Each wall is flat, endless, passes through zero and stands at right angles to its row. A trip goes straight from one point to another. Which walls does it cross, in order?
In the rows, zero is written as 128.

Walls:
(1): [ 81 147]
(2): [129 102]
(3): [153 115]
(4): [98 92]
(5): [168  96]
(6): [110  83]
(7): [103  61]
(8): [141 194]
Trips:
[156  57] to [ 71 112] => 1, 3, 5
[134 113] to [176 107] => 4
[63 73] to [ 56 114] => none

Walls:
(1): [102  51 133  97 118 120]
(2): [146  86 148 123  76 121]
(3): [ 76 113 148 148 211 167]
(4): [137 161 117  84 169 159]
(5): [100  87  97 183 130 151]
(6): [156 121 112 130 122  96]
(7): [ 98  99 112  37 170  75]
Trips:
[118 102 111 157 134 114] to [184 145  77 145  96  79] => 3, 1, 5
[137 137 132 114 109 177] to [ 82 241 115  73  63 181] => 2
[139 112  92  88  72 158] to [109 108 107 197 162 128] => 5, 7, 4, 3, 2, 6, 1
[146 167 137  94 119 127] to [142  94 214  57 140 178] => 6, 2, 1, 3
[150 193 135 185 146 125] to [151 165  57 111 111 150] => 3

Walls:
(1): [151  99 161 115 180 147  98 135  69 113  98]
(2): [124 140 140 131 154 114 107 187 195 160 169]
(3): [ 63  62 149 110  94 163  79 104 170 120 124]
(4): [137 164 136 142 162 204 171 202  79 112 139]
(5): [ 65 161 121  75 115 148 163 117 161  82 175]
(6): [102  74 139 179 106 115 160 114 117 141  95]
(7): [111 195 106  96 150 141 127 179 119 218 184]
(8): [ 98  88 157 164 108 153 165 172 104 125 102]
(9): [ 76  46 160  81 125 137 130 173 142  87 133]
(10): [127 110  68 193  99  98 163  70  89 101 128]
(11): [123 156 161 188 134 126  45 155 142 117 128]
Trips:
[106 123 157 101 102 116 107 135 177 143 128] to [101 101 143 124 157 110 151 171 124  90 102] => 8, 7, 6, 1, 4, 11
[163 117 113 101 157 146 104  85 147  55 170] to [ 71 126 113 107 141 118 149  94 168  89 104] => 1, 6
[166 173 124  98 170  65 123  89 137  72 185] to [ 80  14 153  83  60  92 144  93  93 222 125] => 2, 9, 3, 6, 5, 8

Walls:
(1): [130 203 108 153 130 107 171 154 117 111 143 120 108 137 139  81 108  40]
(2): [148 146 204 157 164 166 185  90 129 136 120 157 149 125 111  93 137 113]
(3): [119 123 111 171 109 144 113 143 131 137  86 157 124 125  80 129  84 109]
(4): [111 137 184 114 100 161 119 128 133 122 136  95 165 132 117 103 102 168]
(5): [ 78 192  76 102 140 204 124  81 123 130  99  64 104 154 152  92  94 135]
(6): [ 63 165 116 108 184 186 178 164 115 146 143 108 143 106 161 126 116 126]
(7): [138  94 148 118  78 139  73 105 142 151 131  98 122 158  75 156  54 103]
(8): [154 129 153  95  91 145 116 164  87 101 179 172 139  95  89 136 127 167]
Trips:
[137  94 100 179 121 126 170 168 153 179 113  60  95  85 149  86 160 149] to [166 212 115  86 139  74 135 155 103 140  94 109 115 174  65 115 164 162] => 6, 8
[ 90 170 175 113  75 152  98 140 129  91 133  89 161 110 134 178 123 134] to [153 179 113  77  72 122 146 109  97 100  87 139 138 137 106 165 167 104] => 6, 1, 4, 7
[133 128 121 107  79 136 107  79 130 116  84  86 152 110 127 148 101 162] to [163 176  65 186 102 131 120 199 115 148 107  56 101 150 196 126  49 137] => 1, 6, 4

Walls:
(1): [122 137  84 107 153 115 141  92  75  95 153 150 124  90 209 163 155  91
  90 108 127 172  49  55 199  87 162 141  70  86 139 111]
(2): [164 163  69 118 131 168 129 135 170 124 101 116 111 130 125 102 185 167
 128 112  40  61 119 100 142 148  76  87 164 142 115 124]
(3): [121 152 124 127  86 119 131  31 139  88 105 141 139 120 159  98 142 132
 109 171 107 145 165 159 169 110 150 135  85 144  57 121]
(4): [ 77  72 159 134 134  93  95  82 156 142 132 149 112 143 115  92 116 114
 205 144 101 106 100 139 116  97 138 147 152  83 142 192]
(5): [142  42  75  99 103 150 178 103 133 115 180 140 129 130  96 140 155 117
 143 125 165 159 130 128 103 175 115 113  96 130 170 128]
(6): [116 149 187 104  81 123 160 113  54 137 122 170 153  92 120 136 175 136
 119 115 124 144 107 105 125 142 114 160 133  64 122 144]
Trips:
[130 147 126 115 103 142  69 145 139  52 148 157  87 103 141 159  74 134
 146 161 143  68 173  94  52 114 158  89 160 144 107 184] to [128 116 133 133 148 141  90 111 117 133 120 133 148 109 131  91  78 148
 119 101 182 130  86 169 131  78  87 129 170 136 173 149] => 2
[103 115 111  70 126 120  89 132 107 152 179 128 114  80  91 130 109 142
 124 141 143 168 150 249 146 128 131 149 127  52 114 106] to [103 183  95 209 132 186 150 128 138 142 110 155 124 123 152 139 216 146
 110  83 164 124 114 105  92 142 170 162 107 118 155 114] => 1, 4, 3, 2
[151 154 132 174 112  79 138  84 142 123 147 108 148  92 135 102 106 141
 114 129  52 111 148 132 129 127 138  83 158 126  99 177] to [148 139 134 131 116  62 185  87 162 184 116  59 110  98 106  78  82 111
 128 192  89 110  71 103 175  86 185 156 158 108 146 168] => 1, 2
[200 102 144  94  84 163  90 119  87 120 111 183  85 133  69 113 166  81
 100 110 134 105 192 109 132 164  72 138  84 117 163 131] to [124 180 109 195 118 109 111 121 110 100 161  69 140  70 179  76  76 115
 131 180 128 189  95 108 174 142 123 136  90  72 101  87] => 3, 1, 2, 5
[150  96  91  98  37 139  59 187 126 151 163 107 124 124 164 121 123 130
 159 103 174 114 140 111 104  93 112 146 113 159 131 165] to [152 126 138 128 170 135  85 110 137 156 132 108 132 126 144  84 121 151
  96 144 130  70 101 142 143 123 122 172 134 140 159 124] => 2, 5
[109  85 135 126 142 122 106 126  98 160 103 222 103  60 124 131 138  85
 146  84 160 167  54 156 181 153 127  75 104 183 122 131] to [185 152  88 121  85 153 104 114 224 108 146 137 164 118 209  95 160 190
  76 104 103 150 103 203 148 146 113 120  58 133 101 173] => 3, 4, 2, 6
[112 114 136 164 163 103 120 167  75 154  75  58 111 116 150  76 112 124
  99 130 151 202  87 129 146  52 110 135  52 136 136 226] to [118  75 157  68 129 154 122 109 139 162 180 149  89 122  95 174 102 124
 126 162 129  98  83  97  88 106 146  99  87 118 108 148] => 6, 5
[ 74 163 151 134 160 123 153  73 119 137 187 126 137  92 113 160 122 130
  91  39 137 166 126 124 102 142 166 139  56 178 193 129] to [131 179 145 132 152 179 155 101 107  79 146 121 155 134 191 197 174 158
 125 172 127 206 106  96  95 122  97 131 179 164 157 131] => 3, 2

Walls:
(1): [141 170 183 120 153 117 130 144 114 139 195 140 165  82 136 125 102 132
  76 113  89  79 139 193 157  72 135 135 131 129  83 131 142 146 165 101
  71  95 123 156 178 143  99  86 155  94 128 106]
(2): [127 190 158  97 163 114 165 138 112 141 155 130 172 145 124 129  97 146
 169 109  99 103 124 182 190 162 151 120 193 130  93 129 116 130  88 122
 134 137 134 115  79  49  37  97 181 104 218  93]
(3): [115 107 136 118 142 150 127 121 143 189 106 106 173 103 106 127 180 189
 133 133  99 143 139 154 151 111 150 100 169  96 112 125 109 123 151 146
 189 160 129 179 150 128  86 132 140 160 170  89]
(4): [ 76 135  74 169 168 242 159 140 116 121 114 132 128 109 106 184 134  83
 117 123 182 142 109  70 170  53 127 165 105 108 100  95 136 104 107 119
 166 157 184  65 158 203 138 140 145 124 174  57]
(5): [135 112 128 248 202 183 115 142 132 133 162 104 112  87 164 119 105  58
 126 123 111 120 197 123  85 164 146 136 102  78 140 131 122 141 135 189
 161 107 181  98 128 167 146 143 180 108 105 109]
(6): [ 73 108 234  57 178 136 152  82 125 162 163 209 107  57  80 136  84 160
 116 173 168 126 116 135 128 185 179 120  37 117 152  99  78 150 148 104
 194 139 111 136 123 181  69 124 121 147 101 126]
(7): [117 114 133 128 114 168 150 131 119 156 161  84 120 137 222 131  80  98
 172 165  98  82 111 118  85 136 114 112 144 119 114 142  87 105 144 131
 134 107 181 142  85  90 144 110 158 162 142 126]
Trips:
[111 116 150 132  91  79 114 176  91  72  91 135 103 136 150  97  99 154
 135 119 177 183 138 165 165 143 121 114 130 137 134 115  86 144  87 116
 182 137 125 194 119  92  95 100 143  87 171 143] to [165 127  86 121  83 131 120  85 128  89  50 122 101 105 121  82 144 137
 143 133 112 177 124  70 131  73  93  91  51 149 122 150 135  86  70 187
 107  93 102 157  69 114 140 132 126 112 140 124] => 6, 3, 2
[125 207 183  58 133 175 153 146 182 134 156  69 156 157 152 141  93 115
  98 158 129 109 135 118 121  72 140 131 132 103 148 163 101 123 103 127
  62 145 158 114 106 178 135 156 127 161 130 163] to [ 93 112 111 203 100 111 101 136 108 106  82 107 159 117 130 153 116 161
 150 163  88 121 102 106 119 174 120 136 167 180 142  62 153 125 138 106
 136 113 113 145 142 131 111 167 102  96 135 116] => 6, 2, 1, 3, 4, 7
[111 163 158  80 195 119 108 142 105 114 118  99  90 122 133 120 109  92
  96 119 113 120 108 127 119 159 134  91 135  95 163 212 135  79  87 153
 130  73 135 116 135 106 134 128  99 112 166  62] to [147 128 125 166 183 126 129 135 117 103  68 114 163 138  93 118 119 166
 151 150 144 128 101 135 169 202 104 197 141 127 129 156 136 118 135  29
 174 142 126 149 134  89 125 132 141 158 119 198] => 1, 5, 7, 3
[ 53 131 135 190 131 141 112 130  18 105 110 115 106 124 148 117 157 161
  93 144 120  91 136 197 133 147 154  92 103 166  54 156 157 124  89 125
 105 164 111 111 100 133 167 185 139 138 161 214] to [ 89 108 132  84 137 136 139  95 138 176  82 122 130 173  94  77 149 184
 100 135  67  92 118 176  77 151 111 130 177 128 162 184 144 166 158 111
 129  60  93 164 151 125  92 206 112 136 105 126] => 5, 3, 2, 6
[ 90 109 140 228 143 105 102 122 131 118  66 161 109  83 100 114  87 162
  60 125 146 157  47 129 177  93 136 133 162 167 149 110 173 114  99  71
 163 117 147 146 101 112 117  96 148 135 144  90] to [186 112 175 221 166 158  19 123 167 114  96 162 172  70 157  82 110 130
 152  99 133  82 150 174 100 142 104  70  93 141 172 170 169  78 122 138
 117 134  91 118 137 156 137 102 115 121 125 106] => 5, 2, 6, 4, 3
[135  75 123 134 121 151 141 141 158  94 162 148 117 128 110 104 102 149
 137 147 195 104 125 127 117 110  69 117 184 100 122 128 111  89  80  78
 162  85 140 130 131 106 156  77 171  95 140 151] to [149 161  62 155 195  98 141 153 142  65 143 171 176  69 150  83 129 129
 143 135 162 106 128 168  94 172 156 168  90 133  80 137 107 147 118 172
 169 142  57  45 136 139 115  71 190 137 128 163] => 5, 1, 6, 7
[146  76 157 113 118  37 205 175 130 122 137  68 102 139 113 175 146 111
 127 110 140 113 152 172 156 153 129 165 125 169  90 189 167 204 104 166
 181  44 154 143  94 115  61  51 145 121 162  97] to [158  76 137 186 122 122 109 132 211 132 138  75 161 126  94 160 160 150
 144 138 109 116 116 133 152 138 172 128 138 101 131  89 128 189 152 131
  98 116 117 156 134 141 135  91  79 125 105 158] => 7, 5, 2
[163 125  90 175 125 175 166 121 171 140 131 150 173 103 133 123 127 146
 178 130 109 155 122 142 103 102 103 193 114 159  69  97 155 148 146  80
  67 158 105 134 159 124 113 159 104  61 127 196] to [167 107 196 126 135 108 135 100 130 132 125  57  68  94 102 170 145  74
 145 108  41 137 164 181 118  99 139  72 108  49  85  95 209 115 128 171
 142 168 135 132 162 149  75 141 136 141 104 151] => 5, 3, 4, 6
[ 92  89 134  47 150 110 142 199 206 163 120 139 135 172 102 158 172 169
 212 140 151  85 171 105  84 170 132 141 160 159 145 189 123 117 130  90
  94 167 112 220 149 136 147 137 133 212 121 145] to [142  78 126 176 127 116 183 171  50 118 144 145 163  91 145 114  81 162
  95 142  56 110   7 141 130 134 135 167 219 188 161 137 147 108 138 218
  90 112 163  85 116 161 178 131 105 138 106 142] => 6, 3, 1, 5

Walls:
(1): [112  49 177  92 151 108 178 200 107 164 123 108 107 182 115 126 172 200
  90  79 118  90 101  54 127 193 144 161  74  79 141 127  91 125 169 111
 115 100 202 174 140 144 106 141 143 105  81  78]
(2): [180 135 139 146 115 129 103 107 106 162  39 190 114 119 120  84 123 173
 162 145  64 168 114 192 115 136 169  72 118 192 161 100  65 101 146 138
 135  89 127 130 141 156 146  88 154 149 140  71]
(3): [173 159 161 118  79 174 145  72 134 116 141 126 108 128  94  97  91 118
 109 120 142 106 142 156  87  94 116 106 157 140 119 145 101  81 139  97
 104 130  86 135 198 106  63 136 118 125  73 116]
(4): [181 110 108 154  98 141 150 103 153 164 103 140  99 111 171 110 113 112
  83  81 169  81 155  81 150 156 112 114 174 108 168 168  66 178 126 105
 116 141 149 107 181 113 123 144 108 140 124  31]
(5): [148 160 148 131  75 170 190 111  92 123  77 103  92 152 128 142  31 108
 124  62 163 117  61 159 150 112 141 139 172 144  86 117 163 207  63 117
 184 115 158 142 101 125 104 148 175  69  88  90]
(6): [160 120 117 155  28 150 145 144 154  12 104  84  63 127 153 130 204  73
 117 113 137  80 135  97 210 147 144 163 173 124 145 141 181 136 118 160
  85 150  59 227 103  66 129 132 156 144 129 118]
(7): [100 104 116  91 151 116 173 120  65 133 108  91  85 148 158  81 123  82
 146  91 116  98 152 139 170 108 161 115 148  76 189 103 215 109 166 146
 110 146  91 123 115 165 141 127 131 123 172 182]
(8): [143 131 194 118 148 134 124 124 185 162 197 141 143 106  84 174  93 132
 159 113  43 103 102 137 163  94  82 165 101  95 159 154 156  46 123 152
 119 177 122  81 186  26 136 101 112 160 140 126]
Trips:
[107 131 110 170 116  61 139 128 167  53 179 148  75 174 151 117 127  61
 102 150 130 149 160 178 115 129 147 152 144  92  41 118  96 144 138 153
 120 205 129 105 111  93 127 120  26 109 134 159] to [127 128 168  76 126  98  53 170 163 143 142 175 150  89  78 111 137  81
 183 167 128 158  89 157 101  60  97  86  81 133 151 113  57 145 116 147
 134  13 138 133 196 146 156  89  46 133 169 132] => 8, 6, 2
[102 132 105 126  81  60 117  79  87  87 121 163 141  58 106 159 127 108
  86 193 144 118 190 136 105 170 117  95 160 161  97 108  58 145  66 141
 161 201 101 124 175 145 127  92 134 124 193 217] to [ 88  89  77 176 205 159 127  99 168 141 126 153 124 103  50  98  73 133
  73 158  99 146 106 239 204 125 142 170 142 188 119  93 156  69  97  49
 122 110 141 114 120 128 145  82 197 111  57  70] => 5, 8
[110  76 151 159 153 179 134 204 165 110  86 191 116 167 152 159 199  76
 110 163 138 118 103 140  86 106  93  88 117 132 128  77 158 192 153 146
 145  91 136 111 134  84 125  97 159  93  81 175] to [128 178 112 102  90 155 136 100  74 141 152 153 131  66 151  86  98 211
  89 125 127  77  46  72 109 104 142 174 113 183 124  77  96 145 147 194
 117 120 155 199 115  99 115 103 116 123 150 126] => 2, 3, 4
[133 131 168 166 129 142 132 141  72 105  48 132 116 138 123  31  95 151
 130 141 183 156 194 148 111  66  94 125 111 163 100 179  77  92 131 131
 124  54 146  82 135 116 150 139 104 137 140 121] to [151  58  98  90 104  63 147  68 100  67 194 149 112 103 109  88 162 131
 179 152 144 119 117 174  79 150 154  46 130 101  71 152 108 101 139  92
 110 144 154 132 123 111 106 145 156 152 151 152] => 5, 4, 7

Walls:
(1): [144 128 182  89 131 173 143 123 106 126 156 145 132 131 120 154 174 159
 213 123  90 107 147 111 153 147 146  74 143 178 143 151 158 136 169 153
 155 213 105 122 162  93 141  80  28 193 137 128]
(2): [ 71 155 165 107 149 171 139 177 172 166 113 115 169 111 197  97 144  92
 112 194 146 150 214 134 120 213 143 127 122 195 179 128 114 142  67 164
  77 151 196  57 179 129 171 135  83 102 143 124]
(3): [141  84 161  68  85 132  87  78  64 147 161  92  89 106 125 110 114 122
 103 109 140 178 148 200 122 173 102 129 189  74  81 130 117 115 154  79
 129  78 108 137 149 138 170 135 120 218 105  99]
(4): [108 117  95 179 149  82  97 178 133 122  93 184  98 107 118 124 171 104
 167  90  99 130 136 111 152  82 156 166 123  98 136  82 177 142 151 112
 116 161  76 161 183 142 141  80  85 173 110 164]
(5): [177 151 147  97 116 106 212 143  77 150 133 174 115  82 156 116 146  92
 101 123  96 113 105 150 124  74 109 143 134 157 146 107  53 174 106 148
  96 105 201 101 189 128 131 112  48  90 135 116]
(6): [152  83  69 114 173 111 109 122 113 175  94 153 173 115  46 155 158 143
  72 102  89 196 106  69 101 186 177 162 113 128 200 102 129 155  95 144
 121 184 138 164 200 104  70 169 144 145 100 109]
(7): [148 125 130 178 100 136 101  88 226 144  84 122  72  97 139 163  79 113
 150 162 149 127  73 157 125 166 154 139 167  61 152 120  63 109  85 181
  88 192 108 125  17 171 123 128 115  60 127 103]
(8): [174 168 183 115 128 135 105 105 138 169  76  99  58 173 124 110 179 106
  84 106 138  82 113 118 102 115 107 141 116 115 182 130 153 140 127 135
  97 187  32 121 177 103 130 109 129 116 175 169]
(9): [103 146  92  95 124 104 112 165 191 130  58 147 148 154 130  81 171  96
 185 130 101 202 117 148  92 125 140 175 173 138 128 156 115  89 100 154
 179 151 155 134  80 123 201 160  55 125  93  79]
(10): [175 151 167 126 119 141 129 113  51 119 156 163 159 139 127 135 131 107
  61 124 172  94  76 135 191 122 131 132 107 131 132 150 137  69  72 130
  99 157 184 105  78 112 112 137 181  47  70 147]
(11): [142 117  77 196 105 175 118 133 109 110 114 147  68 190 132  61  75  93
  89  98 160 179 116 146 135 163 112 205  99  99  72 114 152 178 177 160
  53 124 131 122 150 135  79  88 143 128 113 155]
(12): [113 145 144 161 153 183 122 195  93 101 134 116 150  63 120  76 182 107
 188 124 139  41 150 166 137  42  74 177  97  62 171 101 140 110 181 187
 128 124  47 105 130 145  87  56 180 219 107 151]
Trips:
[132  59 160 135  81  99 109 121  70 101  68 146  81  99  89 198 127 119
 111 122  93 137 120  68  85 135 144  93 108 102 148 166 120 214 105 133
 139 126 163 194 106 174 129  78 126  85 110 157] to [137 107 118 127 102 117 109  94 162 104 157 114  96 141 142  79 173 161
 118 168  69  60 112 119 200  94 132  92  97 144 154 156  55 162  66 140
 121 115 113 138 121 131 133 102 165 111 136  60] => 4, 6, 12
[143  93 142 141 144 143 179  97  99 108 135 157 104  97 107 134 109 163
  76  93 118 100 116 103 110 104  81 148 144 102 110 139  48 151  82 180
 163  68 130 206 149 165 121  69 131  96 140 117] to [163 118  83 157 155 113 126 130  56 149 135 151 133  98  75  88 144 167
 141  78 136 130 184 156 141 122  45 152 175 143 195 113 116 141 113 132
 170 139 198  91 125 141 109 136 155 104 160 205] => 7, 3, 4
[146  92 130 100 164 197 155 105 183 140 213 183  86 131 122 126  52 135
 108 138 135  75 103 205 190 144  60  89 215 163 137 122 110 101 127 175
 171  95  99  66 124 123 147 143 121 102 156 123] to [137 134 100 165 143 156 110  88 108 178 127 144 125 136 211 167 153 107
  94 130  71  70 102 120 135 140 156 137 144  86 166 157  77  90  66  90
 136 141 132  99 167 143 133 106  74  89 111 139] => 8, 3, 6, 4

Walls:
(1): [121 141 175  74 133 165  61  49 184 184 139 135 146 155  80 152 130 174
 106 160 115 125 114 137 154  89 136 203 140 178  96 156 209  95 161 127
 121 168 119 108 179 132  91  78 144 161 132 107]
(2): [ 99  88 121 106 162  76 138  69  96  73 124  97 133  98 133 196  80 146
 169 121 141 139 116 212 131 181 130  71  67 114 163 154 122 115  76  57
 146 159 143 167 122 118 139  85 151 158  83 141]
(3): [146 117 165 149 105 153  65  85 132 124 127  96 157 141 127 110 129 130
  48 123  91 120 152 101 114 140 149 114 135  78 135  92 141 117 116 135
 124 207 167 147 147  93  98 173 106 197 146  96]
(4): [152 112  75 114 144 127 113 135 113  79 154 162 119 134 142 145  84 118
 158 120 106 107 176 120  99 136 106  95 154 176 182 102 117 134 110 108
  91 145 179 150 151 138 120 120 102 133 130 157]
(5): [ 99 124 204 144  88 120  91 168 129 162 118 138 115 203 110 128 209 168
 147 102 115 129 146 105 105 169 126 108 105 191  66  69 112 159 130 142
 139 195  74  76 153 107 124 155 140 150 119 176]
(6): [ 86 156 176 121 106 114 169 120  78 219 156 100 168 143 178  96 142 118
 179 110  70  74  99 135 175  89 120 148 165 185  27 139  97  91  91 108
  93 189 151 159 138 118 115 120 172 115  70  97]
(7): [ 84  44  87 126 164 182 180 102 104 105  90 172 115 122 125 121 140  95
 115 166 158 123 189 141  73  93 149 150 140  94 105 205 125 108 149 123
 116 147 106 171 125 145  95 113 148  78 152 127]
(8): [144 141  99 128  96 136  80 171 118 125  76 151 108  95 121 191 137 126
 100 158  85 111 153 133 171  90 107  84 123 163  71 211 117 147 190  83
  78 141 123 118 110 116 190 102 149 159 182 129]
(9): [167 115 115 162 113 130  66  54  84 138 151  69 128 123 152 157 157 138
 118  95 103  84 133 137  97 141 117 115 168 148 135  48 125  89 170 167
 141 147 149  78  87 135 105 153 117 132 143 168]
(10): [109  96  84 194 163 107 162 100 157  71 139 158 189 129 126  90 162 126
  88 122 133 128 132 133  89 109  88 193 146 130 140 158 138  76 168 128
  90  85 124 163 134 122  73 128 121 123 130 105]
Trips:
[170 157 153 109 198 110  88 189 191 143  97 169  94 145 127  73 127 175
 130 111 151  80 149 126 159 125 143 156 106 206 147 178 141 156 118 131
 139 175 141  97  88 113 136 128  70 207 103 141] to [ 82 126 104 156 147  72  24 153 108 141 121 164 165  66 125 143 118 125
 105 103 143 176  96 154 137  79 161 113 159 124 182 158  99 129  78 179
 128 156 126 187  99 119 164 154 188 147 104  95] => 2, 5, 1, 4, 6, 10
[141 136 170 186 133 113 104 103  93 108 113 212 138 155 191 125 124 127
 172 169 113 130 167 147 148 197 110  99 184 116  92 127 136 184  69 198
 177 121 157  81 126  83 156  41 138  71 151 172] to [191 167 166 152 132 112  55  85 163 140 131 105 137  93  65 191 136 111
 138 134 148 125  84 131 109 121 164 107 158 100 178  61  67  89 140 105
 135 120 101 140 156 113 141 136 174 147 130 134] => 6, 3, 1, 4
[158 140 119 113 145 183 177  54 194 111  94 121 154  90 112 107 152 111
 154 173 101 177 123 124 133 180  60  93 139 158 161 160 116 127 124 119
  84 110 164 132 171  99  58 121 129 177 132 118] to [117 109  98 129 180  95 123  76 158 145 133  20 110 142 160 170  72 196
  95 166 100 179 107 148  84 136 156 166 114 132 108 135  65 101 134 106
 179 142 174 156 179 126 155 226 127 145 152  97] => 9, 7, 4
